Each row of a before or after table is a point. One or more steps were done to the points. Then noise was added and the rows were shuffled. The steps act on how far a point lies along the listed directions, d1 being the first. Write out the steps. A step turns or swaps two directions, mirrors them in a line or flattens them onto one, adds a multiple of one to another, or multiplies one. Angles are multiples of 10 degrees, from the lower direction toward the higher: turns from -170 to 170, lines from 10 to 170 but not 90. Use the fewest steps. Two steps may share a direction if one is a turn and the other turns, adds or multiplies; they go together, in the order done. Otherwise the lowest direction goes first.
(in the rows, 128 means zero)

Directions:
(1): [120 189]
(2): [189 136]
Before (11 x 2):
[[102 151]
 [160 127]
 [196 105]
 [148 158]
 [132 152]
 [120  82]
 [ 68 226]
 [161 111]
 [159 112]
 [191 113]
 [ 97 203]]
After, 11 rows:
[[130 106]
 [123 156]
 [132  95]
 [130 110]
 [124 154]
 [113 232]
 [116 205]
 [133 104]
 [132 124]
 [134  85]
 [124 150]]
Steps: multiply d2 by 0

Directions:
(1): [146  55 132]
(2): [ 83 114  70]
Before (10 x 3):
[[130  79  97]
 [ 70 100  98]
 [119 207 104]
 [112 195 119]
 [ 54 112  79]
 [ 96 147 144]
 [173 181 189]
 [118 160 151]
 [ 62 139  49]
 [114 177  84]]
After:
[[121 182  98]
 [101 150 148]
 [128 200 136]
 [181 184 203]
 [118  77  84]
 [122 161 159]
 [ 67 143  57]
 [136 213 123]
 [ 56 116  79]
 [ 66  98  96]]
Steps: add 0.3 times d1 to d2

Directions:
(1): [152 115 208 149]
(2): [172  86 124  67]
Before:
[[154  98 110  55]
 [119 134 102 125]
 [113 133 104 119]
 [116 129 114 117]
 [114 132 106 124]
 [119 123 120 114]
 [130 119 171 123]
 [148 100 249 150]
 [122 133 106 125]]
After:
[[138 112 131 105]
 [126 118 142 117]
 [143 116 128 113]
 [142 114 128 108]
 [ 43 184 122 206]
 [ 94 149 137 147]
 [130 118 136 110]
 [136 112 126 108]
 [146 115 210 131]]
Steps: turn d1 and d2 by -100 degrees

Directions:
(1): [175 119 168 126 211 150]
(2): [126  92 152 125 139  32]
(3): [161  57 157  94  80 157]
(4): [146 105 137 228 112 134]
(5): [140 188 207 127  92 121]
Before:
[[129 116 162 123  86  77]
 [ 94 163 141 146 106 144]
 [153  77 166 119 127 117]
 [118 133  52  85 240 139]
 [ 78 179  67 125 131 158]
 [118  99 171 121  90  65]
 [155  72 113 136 196 143]
 [143  87 107 140 103 185]
 [123  98 137 116 125  62]
 [128  83  85 111 153 134]
 [101 160 106 173 146  94]
 [115 134 124 125 164 144]]
After, 12 rows:
[[ 94 175 101 178 159  88]
 [156  73 113 134 194 144]
 [123  96 137 117 123  60]
 [ 72 190  61 131 140 156]
 [132  81  87 107 152 135]
 [154  68 171 113 119 121]
 [121  93 171 117  83  70]
 [115 145  48  91 249 134]
 [113 136 121 127 166 141]
 [ 90 166 141 147 111 143]
 [130 112 165 120  83  80]
 [150  74 109 134  94 189]]
Steps: multiply d3 by 1.3

Directions:
(1): [155  37 111 134 130  89 133  64]
(2): [ 68 164 111  84  77 113 115  58]
(3): [133 115 140 171  26 113 162 159]
Before (12 x 8):
[[ 91 201 109  74 128 132  93  76]
 [160 141 135 162 163 129 155 210]
 [116 114 158 153 123 148 134 160]
 [111  57 127 130  33  57 158  58]
 [127 166 126 104 222 141 115 143]
 [176 139 145 204  85 157 157 239]
 [169  42 120 163 151  96 153 106]
 [ 97 183 132  86 135 146 109 124]
 [ 71 187 142 135  42 106 120 136]
 [ 87 106  88 114  85 119 111  47]
 [106 111 148  80 120 135 122  48]
 [ 85 242 124 103  22 137 127 146]]
After, 12 rows:
[[162 140 141 152 196 140 144 197]
 [ 72 216  98  63 168 154  81  78]
 [ 88 133 149 113 144 146 110 114]
 [ 98 228 131 123   9 134 139 172]
 [136  69 106 123 174  95 130  53]
 [111 183 108  89 203 130 118 128]
 [168 143 146 181  70 134 154 199]
 [ 79 184 141 138  41 104 121 145]
 [108  66 121 122  39  56 152  47]
 [162  73 175 150  80 132 160 129]
 [134  69 110 177  44 117 143 122]
 [140 147 149 139 100 148 138 193]]
Steps: swap d2 and d3

Directions:
(1): [160 129 174 172 230 161 122 139 140]
(2): [121 180 169 150 110  98  44 149  72]
(3): [126  56  97 199 103 172  94 104  92]
Before (8 x 9):
[[112 104 115 142  70 128 108 102  96]
 [129 135 129 141  95 131 101 118 147]
 [129  79  55 101 121 154 231  89 157]
 [120 112 128 123 133 127 125 128 127]
 [130 191 147  33 119  56 166 142 146]
 [146  79 126 167 131 135 154 115 131]
 [115 102 110 135  98 140 134 113 125]
 [137  70 113 142 132 146 161 124 146]]
After, 8 rows:
[[136  79 125 148 133 141 145 128 136]
 [110 110 112 134  82 131 120 115 113]
 [125 139 128 139  85 126  97 117 142]
 [147  92 139 177 136 129 132 120 118]
 [129 154 107   6 108  70 227 125 183]
 [120 114 130 123 133 126 122 130 125]
 [124  83  50  94 100 144 226  88 152]
 [103 121 116 138  40 112  85 106  77]]
Steps: multiply d1 by 1.6; add 0.7 times d3 to d2

Directions:
(1): [181 154  71 123  92  43 191 145 100 139 136]
(2): [130 122 188 138 129  54  64 132 117 212 120]
Before, 12 rows:
[[147 117 210 137 127  32  32 169 104 233 111]
 [146 162  53 111 136 144 183 148 110  70 147]
 [ 80 136 164 141 155 184  89 121 150 142 120]
 [ 99 122 125 122 142 194 105 108 147  88 121]
 [120 104  99 132 138 193 171 126 150  70 116]
 [115 124  86 114 131 215 163 115 149  57 147]
 [119 127  65 111 160 195 171 143 152  55 127]
 [ 99 117 113 120 144 249 142 110 157  46 138]
 [ 81 114 142 110 147 227 119  96 140  79 133]
 [103 114 171 138 152 186 125 130 140 121 170]
 [ 79 119 148 133 126 223 128 120 161  74 142]
 [101 118 106 128 133 215 163 127 125  55 113]]
After:
[[107 115 163 131 136 162  94 116 141 132 132]
 [154 160  83 116 133  91 150 154 103 120 143]
 [129 106 135 138 134 128 133 131 138 129 112]
 [104 110 178 141 151 169 113 132 135 138 169]
 [ 82 136 166 142 154 182  87 122 147 145 119]
 [ 88 113 171 114 142 172  87 101 131 131 127]
 [132 120 143 126 133 151 102 159 126 121 119]
 [ 87 117 178 139 121 170  96 127 152 125 139]
 [129 125 108 118 153 117 125 148 139 129 123]
 [109 115 148 137 129 145 119 133 112 125 108]
 [105 122 148 126 140 155  81 110 138 125 117]
 [126 124 131 122 125 137 117 120 134 131 140]]
Steps: flatten d1 and d2 onto the line at 170 degrees

Directions:
(1): [117  40 145 186 126 188 140  81 113 122 174 179]
(2): [116 121  52  24 140 170 156 104 146 114 144 168]
(3): [ 58 111 203  78 122  79  88 119 181 133 166 155]
(4): [166  73 131 100 213 103 133 116 120 167 175  54]
(5): [125  76 167 102 153  90 187 114  99  98  30 150]
(6): [158 136 163  94 113 166  58  64  98  55 115  83]
Before, 14 rows:
[[136  89 110  58 148 142 142 108 135 134 140 124]
 [118 108 133 178 137 131 112 136 119 147 137 120]
 [125 139 128 139  81 199  97  77 125  65 143 129]
 [138 117 127  18 187  79 150 131 127 108  95 104]
 [114  86 119  58 144 138 139  99 141 126 140 144]
 [115 184  83  50 106 162  98 135 144 125 130 126]
 [137  84 178 159 177  90 143  98 103 125 129 104]
 [ 76 109 162 168  93 125 113 113 135 127 120 181]
 [124 167 105  85 120 118  86 130 158 139 148 102]
 [164  82 110  99 162 171 127  84  97 102 106 126]
 [148 148 127 136 124 135  86 125 113 101 100  78]
 [153  80 101 109 167 133 158 107 105 129 154 131]
 [183 115 105 120 171 118 144 117  86 111  94  79]
 [116 151 176 115 116  90 115 159 143 146 114 138]]
After:
[[112 176 100  90 100 130  87 129 159 127 139 125]
 [141 150 131 147 112 140  84 126 112  94  93  88]
 [143 109 181 151 181  65 134 115 107 129 114  81]
 [159 101  90  81 175 117 155 119 109 133 144 114]
 [ 85  75 170 175 119 125 114 102 129 138 142 163]
 [103 173  74  52  88 187 103 124 146 113 133 158]
 [134 110 128 137 107 202 101  65 121  76 164 116]
 [120 153 113   6 153  86 149 141 136  91  69 132]
 [136 108  97  31 147 137 142 114 142 130 131 121]
 [177 145 100 113 154 109 138 129  89 105  74  83]
 [169  94 100  74 174 161 128  90 101 107 102 112]
 [107 147 183 135 104  98 113 155 141 141 113 153]
 [115  97 106  32 149 134 141 103 146 126 135 138]
 [124 111 138 177 146 119 110 140 119 154 136 104]]
Steps: turn d1 and d4 by 40 degrees; multiply d2 by 1.3

Directions:
(1): [129 130 190 171 121  87 198 108  54 117 142  54 149 170]
(2): [195 127  75 155 124 132 128 147  52 210  75 160 107 159]
(3): [135 173 117  93 127 151  61  74  84  97  58  80 193 102]
Before:
[[125 123 114 126 133 135 119 133 122 122 110 141 136 122]
 [ 99 119 165 126 127 113 146 134 153  92 167 103 129 112]
 [136 130  97 117 132 136 106 132 140 146 113 149 116 118]
 [136 124 128 127 134 126 124 117 113 134 126 109 133 118]
 [139 123 112 133 115 130 131 131 117 144 124 137 118 121]
 [ 72 125 129  77 132 151  97 137 244  71 185 158 124  78]
 [117 121 132 127 131 114 137 136 135 136 146 143 118 122]
 [122 122 130 121 123 129 148 116 146 111 135 122 132 123]
 [127 151 123 117 127 117 125 111 143 130 122 125 121 123]
 [128 122 121 142 122 109 133 118 142 131 130 125 111 132]
 [134 112 118 138 134 132 118 138 142 150 136 150 113 127]
 [137 134  86 120 136 148 101 148 159 149 135 183 103 123]
 [135 123 107 128 127 126 121 139 122 146 123 141 124 142]]
After (13 x 14):
[[137 122 108 128 127 126 123 142 123 145 124 146 122 142]
 [137 127  87 123 136 144 107 152 163 152 141 187  97 126]
 [121 119 130 122 122 127 149 118 147 112 137 124 131 124]
 [127 152 123 114 127 117 122 109 140 130 119 124 121 122]
 [134 125 128 124 133 129 121 115 110 133 121 106 136 117]
 [ 70 120 132  80 133 149 104 143 248  75 191 161 116  82]
 [135 107 121 140 134 131 125 145 146 152 144 155 104 130]
 [139 122 113 135 112 128 134 134 118 144 127 137 115 122]
 [100 115 167 128 126 111 151 137 157  95 172 106 122 113]
 [129 121 123 144 121 108 139 120 147 133 137 129 106 133]
 [116 117 134 130 130 112 144 142 139 140 153 147 111 125]
 [124 126 115 125 132 134 116 132 120 121 106 140 139 120]
 [137 132  97 115 133 134 104 131 139 148 110 150 117 117]]
Steps: multiply d3 by 1.6

Directions:
(1): [140 133  88 123 140 106  85  54 143   7 120 114 141 133  91 154  99 142]
(2): [173 154 126  99 125  54 127 197  90 110  87 193 190 168 134 163 130 131]
(3): [111 103  39 123 121 127 214 109  98 140  62 129 137  84 140 117 108 184]
(4): [174 137 153  87 101 187 161 114 175 109 109 167 160  43 130 170 152  75]
(5): [ 90  82 191  51 198 132  98 135 123 126  73 128  93 109 158 157  91 157]
(6): [154 112 112 122  89 117  88 134  60  98 110 175  37  89 137  70 136  83]
Before, 12 rows:
[[144 150  70 174  91 137 178 134  89 143 126 133 153 149 122 114 130 131]
 [133 118  85 136 117  85 129 153  86 143 109 160 160 171 140 107 143 156]
 [108 124 114 202  95 103 130 118  91 144 154 104 101 186 124  88 130 123]
 [152 163 193 113 166 150  45  94 155  52 213 111 123 148 100 150 108  99]
 [150 137 145 123 103 151 144 125 129 130 119 169 165  96 108 124 175  69]
 [ 98 152 117 160 110  94 111 138  77 116 158 115 109 187 106  88 132 130]
 [ 92 152 218 138 190  96  15 149 168 159 204  58 165 228 114 167 116 131]
 [144 148  61 162 117 128 201 108 166 116 144 105 210 141 117 158 130 191]
 [198 145 203  82 109 208 124 111 199  89 132 156 146  36 126 164 185  42]
 [162 139  79 155 109 137 193 121 112 152 107 148 171  74 141 111 133 150]
 [ 97  97  89 146 126 100 146 130 100 140  93 107  79 132 140  76  88 164]
 [117 159 145 139 135  90  90 153 117 100 140 129 127 211 130 135 125 134]]
After, 12 rows:
[[162 139 190 113 125 168 106 126 164 111 148 131 121  96 122 129 172  80]
 [112 110 131 154 125 108 104  77 114  72 119 107 103 152 119 128 108 126]
 [144 112  82 115 123  92 120 131  99 107  93 165 166 153 136 124 136 150]
 [132 128  81 122 141 130 135  92 100  68  88 125 143 138 118 152  92 146]
 [116 168 222 147 157 119  44 163 179 188 215  74 184 202 116 166 143 101]
 [121 150 168 118 139 108  99 164 124 112 125 140 130 187 141 142 131 123]
 [111 109 107  98 180 124 165 102 163  96  95 105 181 127 134 184  93 221]
 [132 130 133 119 126 126 111 104 121  89 112 154 156 118  97 124 152  97]
 [152 128  74 133 139 120 157  89 112  96  93 137 163  86 132 129 104 173]
 [126 143 247  89 186 169  67 157 139 146 200 119  96 141 141 139 115 102]
 [103 141 145 117 134 113 100 120  95  85 131 127 107 155 111 118 119 125]
 [116 111  87 149 106 115 164 128 115 142  95 115  93 113 135  80 106 145]]
Steps: turn d1 and d5 by 110 degrees; multiply d4 by 0.4

Directions:
(1): [126 132 126 129 113 121  87 108 128 149 152 100   7 102 112 156 101 120
 204 214]
(2): [151  91 162  95  63 192 164 157  55 128 133 109  59 143  88 124  90 161
  79  78]
(3): [147 197 178 175  91 146 140 125 140  93 166 128 175 135  80 240 111 155
 166 111]
(4): [115 180 122  57  15  92 148 126 158  89 131 147 141 194 132  86 123  96
 131 172]
(5): [ 53 146 163 173 153 109 202 141  84  95 147 108 119 102  51  80 170  67
 133 146]
Before:
[[154  92 114  60  65 132 111 120 115 140 108 110  93 174 146  72 112 144
   89 115]
 [164 157 129 114  88 137 123 122 145  99 133 139 140 147 144 169 117 149
  140 133]
 [202  73 145 130 105 221 118 143  65 149 130 113  35 142 151 201  84 210
   95  76]
 [135 113 155 192 190 141 106 128 105 130 131 101  65 108 114 173 121 138
  163 150]
 [130 145 117 122 108 134 178 118 121 111 132 123 143 166 121 104 127  99
  101 115]
 [118 141 107  77  90  93 137 132 153 116 110 171 208 167 169  83 158 105
   81 123]
 [147  83  95  55  70 167  87 118 100 161 122 136  42 141 189 123  65 167
   98 103]
 [132 160 160 169 114 142 142 128 120 119 160 139 137 108 116 184 124 142
  121 109]
 [158 138 151 186 165 162 126 119  99 132 158 106 103 103  95 195 136 159
  170 128]
 [144 133 125  99  80 111 142 136 137  88 113 163 236 184 162 120 138 131
   96  96]
 [113 175 148 138 110 157 174 128 131 115 148 126 117 111  99 160 115 129
  146 151]]
After (11 x 20):
[[137 129 127 154 150 121  70 107 137 162 152 122  68  84 131 198 122 135
  188 186]
 [149 118 114 141 136 154 136 109 111 146 139 104  71 130 123 147 102 123
  136 136]
 [114 108 112 108 153 164 168 139 114 148 111 130 107 105 142  85 126 130
   90 121]
 [ 72 188 179 199 128 143 181 123  93  82 175 128 173 104  70 195 128 120
  140  80]
 [ 99 118 123 117 118 116 150 132 111 132 132 141  95 115 142  68 143 100
   91 140]
 [ 72 178 187 167  81 135 248 154  69  47 156 126 143 164  60 109 173  83
  102 119]
 [131 129 133 107 111 119 155 147 127  89  95 147 181 193 154  81 140 119
   71 100]
 [134 149 179 190 132 141 132 115 104 115 157  88 128 115  62 195 128 149
  156 107]
 [123 124 112  92 112 121 174 136 106 108 114 140 157 167 137  40 170 107
   87 120]
 [110 122 124 158 180 121 148 125 113 112 125 121 113  95 124 105 160 107
  136 146]
 [114 107 127 154 148 107  94 110 110 135 146 106  53  94 119 151 124 109
  204 208]]
Steps: turn d1 and d4 by -160 degrees; turn d2 and d5 by -40 degrees; turn d3 and d5 by 150 degrees

Directions:
(1): [156 101  96 154  81  42  68  70 182  64  78 132  95 172  93 173 124  97
 153 144]
(2): [115  96 152 106  40 138 116  97 145 115 148  54 158  29 149 146 127 103
  57 180]
(3): [145 149 116 156 161 137 187 168 239 149 112  81 149 146  76 140 140 183
 121 214]
(4): [ 80 165 161 127 121 137 129  46  65 152  81 144 208 151 116 162  83 166
 174 198]
(5): [112  40  98 132 209 182  79 161 156 115  68 115 173 114 182 161  71  94
 141 130]
(6): [ 54 243 130 143 181  95 146 138 138  96 120  90 101 108 149 158 108  36
 118 130]
Before (10 x 20):
[[ 87 204 124 122 167 116 163 137 145 125  95 100 102 123 110 136 122  85
  111 159]
 [103 129 125 143 127 129  89  96 183  90 100 115 157  82 152 180  94 111
  136 162]
 [118 202 126 140 122  60 141 134 128  60 134 119  62 146 111 126 151  55
  130 106]
 [134  58 146 139  69 128 103  38 155 158  65 105 217 104 126 198 103 203
  123 234]
 [ 90 162 145  93 120 147 144 162 124 127 198  80 117  78 173  91 130 103
   63 105]
 [150  71 143 114  77 182 144 188 153 149 163  82 163  48 148 102 120 142
   56 151]
 [103 151 134 132 164  81  85 119 123  76 124 140  87 157 135 143 114  84
  131 116]
 [ 89 151 130 149 181 173 120 109 106 146  85 122 147 164 138 138 125 158
  150 166]
 [117 136 100 155 175 107 148 157 190  89 119  68 107  92 127 147 114  57
   76 131]
 [111 166 105 163 169  89 126 175 196  98 111 124  88 139 105 153 111 110
  134 117]]
After:
[[100 152 135  95  73  93  98 112 108  88 183 102  85  97 166 107 130  72
   76  83]
 [113  53 158 126 119 194 130  83 133 196  81  99 249  76 159 178  93 217
  111 229]
 [ 96 172 119 152 198 135 152 207 176 130 131 119 108 116 125 134 107 123
  124 111]
 [128 246 135 145 113  54 192 149 159  84 155 102  59 153  74 115 176  95
  119 141]
 [101 124 103 145 208 149 152 183 169 106 123  68 128  73 158 138 101  55
   71 118]
 [143  44 140 103  60 170  96 161 104 125 157 108 151  44 178 106 105 102
   66 106]
 [110 158 129 145 187  92 113 140 178  88 115 116 102 163 114 148 116 111
  126 157]
 [ 91 111 123 142 177 177 105 133 196 109  94 100 188  65 170 179  78 123
  130 174]
 [ 79 130 129 140 191 184  97 107  83 142  79 132 152 155 165 140 110 135
  153 144]
 [ 78 210 135 110 166 128 166 138 109 134 113 110 102 110 125 125 124  81
  107 136]]
Steps: turn d1 and d3 by 80 degrees; multiply d5 by 2

Directions:
(1): [ 79 167 148  90 227 199 183 147 172  92 122 210  95 134 103 117 105 137
 142 193 115 143 158  75]
(2): [180 116 161  94 163  78 107 170 178 139 186 192 127 128 210 119 185 129
 165 159 188 175 103 199]
(3): [ 93 143  88 120  21 166 161 119 117 124 185 154 136  97  77  40 193 131
 206 149 119 163 116 128]
Before:
[[214  98 174 134 148  52  77 163 159 138 165 140 125 126 204 140 184 134
  141 113 191 149  91 240]
 [112 126  62 103   7 164 150 111 101 131 155 138 149  86  81  56 172 120
  186 134 104 139 107 147]
 [114 125 105 121  47 128 136 121 133 137 200 171 130 108 101  38 239 125
  198 150 151 176 116 145]
 [112 129 140 156 157 123 129 142 127 114  90  80 122 140 135 153  85 128
   82 124 132 105 120 116]
 [141  98 116 148 119  96 105 100  97 131  95  69 131 128 148 158  98 125
  100  78 113 106 122 129]
 [146 130 144 123 160 131 128 108 118 139 103 108 137 155 133 156 106 133
  123 127 106 109 144 124]
 [ 88 115 112 127  80 139 108 129 121 112 117  95 122 134  77 109 119 121
  149 110  77 110 124 115]
 [166 125 204  73 228  78 125 179 189 103 153 224 113 133 193 108 143 132
  169 179 193 178 119 151]
 [131 127 130 154 194 126  87 108 117 105  59  89 110 153 105 190  65 143
   74 131 101 107 144  94]
 [144 112 114 110  73  85 128 157 133 157 196 153 141  89 168  71 193 124
  156 146 179 152 100 163]
 [152 113 113 124 143 116 119 142 112 145 136  90 136 151 150 159 132 107
   99  98 153 119 131 150]
 [121 106 128 121 124 118 116 115 107 128 119 130 128 129 101  95 112 133
  156 124 117 126 124 119]
 [149 106 113 160  71  81 104 110  82 141 113  57 164 139 140 149 137 107
  110  49 128  91 129 158]
 [144  89 112 175  21  85  75 111  49 167 127  41 154 137 134 127 128 115
   84  50 107  87  99 152]]
After (14 x 24):
[[146 112 109 127 141 126 121 139 105 146 128  85 138 147 141 167 124 107
   96  95 142 119 139 145]
 [ 88 128  78 147  37 143 150 110  77 146 128  83 144  90  72  83 128 122
  116 112 109  99 126  89]
 [127 106 132 104 108 102  95 163 157 118 161 144 122 135 138 103 163 128
  177 138 121 146 102 169]
 [168 102 125 147  85  55  95 128 101 143 139  80 162 139 176 146 161 106
  128  67 149 112 122 184]
 [ 78 130  82 146  23 162 152  92  99 130 161 125 128 111  42  40 197 123
  167 127 109 141 130  93]
 [166  89 133 131 139  70  92 124 117 134 126 100 130 129 185 154 126 130
  120  97 142 129 112 166]
 [182  79 132 154  45  49  57 142  84 171 166  80 152 137 188 121 167 115
  109  70 148 115  84 199]
 [120 117 114 194  82 141 116  86  71 116  59  27 125 129  58 161  82 138
   75  54  81  65 138 114]
 [130 106 133 116 131 111 113 122 115 131 133 139 129 130 118  93 125 133
  165 132 126 131 116 134]
 [ 71 144 141 140 161 168 170  97  95  83  41 105 117 135  35 123  34 127
   99 120  85  89 165  15]
 [156 126 157 112 170 118 122 116 131 141 110 125 137 155 156 155 123 135
  136 135 123 123 134 142]
 [123 125  72  94  14 147 140 119 114 134 171 155 151  90 100  52 189 119
  196 140 124 153 100 167]
 [137 125 154 137 176  98 119 163 151 120 115 107 125 140 176 149 111 132
   98 137 164 130 110 149]
 [172 115 158 126 223  87  72 142 159 109 107 140 110 155 173 181 114 142
  101 155 151 147 122 152]]
Steps: multiply d2 by -1
